Each row is a point. To make a cloud, some directions were put in groups of two or more. Within a group, all points are equally far from the middle, so they leave a hole (a ring in 2 directions, a hollow ball in 3). The other directions are filled evenly. Then the cloud was stretched, turned, moved and blurred a little. Count the holes, and give their numbers of directions, smallest first.

Cloud (15 x 2):
[[  3 -26]
 [  3  47]
 [ 14  38]
 [ 25   4]
 [-51  20]
 [ 10 -21]
 [-29 -23]
 [ 20 -11]
 [ 25   0]
 [  0 -26]
 [ 25  17]
 [-10 -27]
 [-52  12]
 [-33  47]
 [-28  50]]
Holes: 1 (2)

Cloud (15 x 2):
[[-37 -25]
 [ 24 -23]
 [ 35   2]
 [ 32  17]
 [  5 -33]
 [-44 -18]
 [ -6  39]
 [ -4  38]
 [-45 -17]
 [-22 -34]
 [-12 -35]
 [ 13 -30]
 [-47 -12]
 [  3 -34]
 [ 30 -17]]
Holes: 1 (2)

Cloud, 20 rows:
[[-26  -7  37]
 [ 33  25  10]
 [-18  18 -33]
 [ 15  28 -38]
 [-24 -53  -7]
 [  9 -46 -21]
 [ -2 -49 -15]
 [  3 -27  25]
 [ 22 -19 -54]
 [  4  21  16]
 [-29 -26  37]
 [ 51  25   8]
 [-19 -15 -45]
 [ -7 -31 -43]
 [ 16  -8  26]
 [ 27 -22  18]
 [-16 -52  -1]
 [ 14 -16  25]
 [-21 -46  20]
 [ 10 -45 -21]]
Holes: 1 (2)

Cloud:
[[-15  53 -22]
 [-36   2  -9]
 [  9 -12 -42]
 [ 38 -18 -10]
 [ -5 -30 -24]
 [ 28  42 -12]
 [ 24 -37   9]
 [ -4 -18 -23]
 [ 27  33  40]
 [-50 -28 -19]
 [ 40 -43  16]
 [ 52  31   3]
 [ 11   4  22]
 [ 45 -22  19]
 [ 37  19  19]
 [-18  32  -6]
 [ 47  -6  19]
 [ 25 -14   3]
 [ 11  52 -15]]
Holes: 0

Cloud, 26 rows:
[[ -6 -31 -23  22]
 [ -6 -49   8 -50]
 [-18 -47  35 -25]
 [ 31  42 -42 -21]
 [ 21  18  -6 -25]
 [-26   8  14 -55]
 [-15  31 -33  21]
 [ 10  25  16  20]
 [ 11  -1  -2  45]
 [ -6  35 -26  -5]
 [-32 -13 -33 -58]
 [-37 -28 -46  11]
 [ 23 -40  -2  -8]
 [-23 -38   6 -42]
 [ -8  43 -20  34]
 [-35 -35 -38   6]
 [  3  18  -7  25]
 [ -6  18   4  -9]
 [ -9 -23   7  16]
 [-17 -21  21 -60]
 [-35  -5 -27   6]
 [ 15 -54  21   3]
 [ -6   8 -11 -30]
 [-11  16 -12 -58]
 [  9  16  14  -4]
 [ -9   1   3  11]]
Holes: 0

Cloud (50 x 6):
[[-29 -12  -8 -34 -15 -29]
 [  6  -8 -10   8  21 -12]
 [ 51  32  19  35  22  -5]
 [ 24  -6  12  16  48  17]
 [-40  14  -2 -18  -7  -2]
 [-34 -16  -3 -24 -25  25]
 [ -8 -17  19 -23  53   2]
 [ -4 -20  48  24  22  37]
 [ 15   5  -9 -39   3  11]
 [-19   6  -2 -24  15  53]
 [ 39  24  15   1  43  23]
 [ 19  26 -24  -2  31 -18]
 [ 40 -17  17 -26  27 -31]
 [  2 -55  13  -8  -7 -10]
 [-43 -46  38  -7 -28 -14]
 [ 36  10  44  26  15  24]
 [-27   2 -19  11 -18  26]
 [ -6  16  42  36  -5  18]
 [ 27  32  27  49 -24 -10]
 [  7 -43  19   9  39  13]
 [ 22  20  24   9  50  -5]
 [ 29  10  55  -1  -7 -14]
 [ 15  -9  17  40  -4   7]
 [ 25  -3  52  27   5  10]
 [ 26  12  28 -20  50 -38]
 [ 15 -19  48  33  15  19]
 [ 46 -10  23 -23  -5 -11]
 [-51 -33  17  -6 -13  25]
 [  3   6 -16 -31  -5  34]
 [-22  19  22  25  24 -25]
 [  7 -31  44 -15  50  -9]
 [-12 -10  23 -23  40  26]
 [-10 -32  60 -14 -21  23]
 [-27  16  19 -11 -15  21]
 [-29  24   3  30   9 -27]
 [-13 -34   3 -10  21 -37]
 [ 21  43  -6 -36   0 -20]
 [ 22 -12  23 -23  36  54]
 [-25   2 -10 -33  32 -40]
 [-16  20   9  -5 -46  -8]
 [-20  10   1  17 -46  35]
 [ 39  39  20 -18  26 -12]
 [-32  -7  27  23  14  23]
 [ -7 -39   9 -39  50 -32]
 [  8 -34  -8 -27   7   7]
 [-20  22   4  16 -34 -44]
 [  0 -23  18 -52  -1  34]
 [ -7  -8 -10 -46  28 -10]
 [-14  -6  24 -38 -37 -14]
 [ 31  26 -16 -16  -8   5]]
Holes: 1 (4)

Cloud, 52 rows:
[[  7 -39   8  11 -10 -24]
 [ -3 -13  25 -25  22  42]
 [ -9 -46  -5   8   0 -32]
 [-16 -34 -27 -18  19 -46]
 [ 41  45   4  -5   5  24]
 [-19  34 -32  18  26  17]
 [ 45   9  21  -5  30   2]
 [-47  18  20  32 -12   2]
 [-60 -26 -10  -5  22  16]
 [-38 -38  -6  14  13 -28]
 [ 10 -18 -16 -11 -32  12]
 [ 35 -13  11  -8  10 -39]
 [-38  19  41   9 -10   8]
 [ 27 -13  43   5  17   2]
 [ 25  12 -31 -16 -28 -39]
 [-39 -12  11 -25  49  28]
 [ 43 -11  13   5  22 -18]
 [  8  45  29  31  -6  50]
 [-46 -12 -11 -32  42 -13]
 [ -8  22  27 -50  23 -21]
 [  3 -45 -26  14   5  25]
 [-57 -19   6  13   7  -9]
 [  4 -44  -3 -27  -9 -11]
 [ 12  -4  55   5   6   4]
 [-40 -23   2   8  30 -32]
 [  0   4  58   7  27  11]
 [  4 -13  -7  32 -39 -18]
 [ 21 -36  12  17   9 -21]
 [ 24 -36 -13 -34  27   7]
 [-27  38 -31  17  10  25]
 [-54 -10  21  18  11  -7]
 [-22  14  14 -52  36  -6]
 [ 15 -38   5 -20   4 -37]
 [  4 -41  -5 -23 -14  -3]
 [-20  53   9 -23  -2 -15]
 [ 54  21 -10  16   3  -7]
 [ 36  28   0 -34 -23 -32]
 [ 53  38   1  11  -2  11]
 [  2 -30 -21 -15  12 -51]
 [-38 -11 -21 -17  55   9]
 [-47 -12  13 -15  33  36]
 [-36 -50 -26  -5   7 -14]
 [-37 -19   7  44  44  22]
 [  8 -45 -34  -3  37   3]
 [ 16  18  49  31 -10  29]
 [ 10  26  17 -19 -39   7]
 [-40 -15   6  48  36  33]
 [ 22 -40 -26  -4  34   4]
 [-32  -7  37 -36  17   7]
 [-41 -29  -5  27  -2 -18]
 [ 27  17   4  10 -19  45]
 [ 14 -18  18 -35  34  28]]
Holes: 3 (2, 2, 2)

Cloud, 79 rows:
[[-15  20  22  30  41 -10  -4  -7]
 [ 21 -13   9 -17   1 -28  18   0]
 [-26  54 -40   9  -5 -19  13  40]
 [ 18   7   7  14  11  16   8  21]
 [-33  17   5   9  25  29 -19  -6]
 [-44  34  14  17 -17 -49  22 -30]
 [ -4 -16  45  -8   2 -52  15  -9]
 [  0 -28  23  26 -39   0 -29  -9]
 [-19  31 -26  -6  36  11  36  -9]
 [-19 -28  20  25 -25  -6   3   8]
 [  1   4  20  43 -14   6  -5 -47]
 [-19   7  -8  16  -9 -48  21 -32]
 [ 14  13  19  36  33  -6 -36  38]
 [-50  12  -9  14   3 -12 -22  17]
 [  3 -38 -13  32 -32  -2  26  -5]
 [-11  -2   8  49  -7 -39  -4   3]
 [  3  -9  -4 -34 -31  26  -4  33]
 [ 22  11  33  -7   6   6 -30 -13]
 [  8 -39  16 -44  -9   6  -5 -23]
 [-20  37  25  14  33 -28  -4 -19]
 [-25  29 -13  27   4  22 -10  14]
 [-22  -8  39   5   1 -18   7  11]
 [  8  14 -28  14  30 -15   7  -4]
 [ -9  30   9  13  -5  -9 -46 -29]
 [ 23  19  57 -10  21 -31 -15 -12]
 [  0  16  36  23  -4 -25  16  13]
 [-38  18   6 -11  -4  18 -13  50]
 [  8  33  30  20   0 -23  19 -31]
 [ 23 -15 -28   1 -10  22 -33  28]
 [  3 -28  27  29   8 -10  20 -57]
 [ 13 -23 -16   2  15  38  15 -39]
 [-23  21   0  51  -8 -13  -5   4]
 [ 11 -14  13 -17 -13 -57  11  31]
 [ 19 -11  -4   5 -37 -53 -14  -3]
 [ 21   2  14  -4  11  41 -28 -18]
 [-22   5  14  33  -2 -25   7 -29]
 [ 30  22  -4 -18   4 -23 -18 -13]
 [-16 -11   2  34 -45 -18 -10 -33]
 [-17  24  14   4 -42  -7  -6  -2]
 [-28  32 -42 -29  14  14  -6   8]
 [ 10 -18  41  41  20  -4   6 -36]
 [-34 -23  -7 -26  25  12 -24  10]
 [-15  43 -35 -27   3  -6 -14   2]
 [-18 -16  12  28 -22 -18 -14  20]
 [-15  -7 -28   3  -8  -5  29  50]
 [ -6 -21  25   9  -8  -7 -21 -30]
 [-24  39 -10  -4  20  32   8 -33]
 [-42  14   7  17  34 -21  10 -18]
 [ 32 -38  10  19 -22 -30  17   8]
 [ -4 -19  27  22  12   3 -24 -13]
 [-42  12 -34  60  -3 -18  -1 -11]
 [ -9  15 -23 -21  20 -22   0  44]
 [-31  41 -46   8 -20   6  22  14]
 [-13   6 -24  -6  14 -24 -51 -17]
 [ 20   4  -4 -21  19 -28  -9   5]
 [  8  18   7  11  40  27 -55   3]
 [-14 -31  15  16 -26 -11  17 -23]
 [ -9  -9   5  27  10 -36   4 -12]
 [ 20   5 -13   9 -15 -43  10  29]
 [-30  43  14  10   7  -8   6 -59]
 [ 40   9  -5   9 -22   0 -27   4]
 [-47  16 -20  42   0 -34  15  -6]
 [ -9  16   8   5  -2  39  12 -43]
 [-40  11   4  -7  30 -27 -14  -7]
 [-58  39 -10  18  15   8  -1 -25]
 [  8  27 -15  -9  30  -3   8 -15]
 [ 32  -6  39 -26 -14 -16  20  42]
 [  2  11  43 -21   8   2  45  -1]
 [  6  24  -9 -21   1  14 -16 -11]
 [ -3  33 -13  28   2   2 -18  29]
 [ 28 -19 -13  10  19  15   0 -39]
 [-24  52 -15   7  -3  -7  30 -10]
 [-26  24  -4  29   8 -20 -40 -10]
 [ -4 -23  18   3  22 -11 -33  -5]
 [ 35   9 -28  42   9  -3 -17  41]
 [ -4   4  23  48 -12 -48   8 -16]
 [  8  22  -5 -15   3   8  -4  -3]
 [ -2   2 -13  14   6  36  22  30]
 [-35   6  18  13   4 -26   2  10]]
Holes: 1 (2)
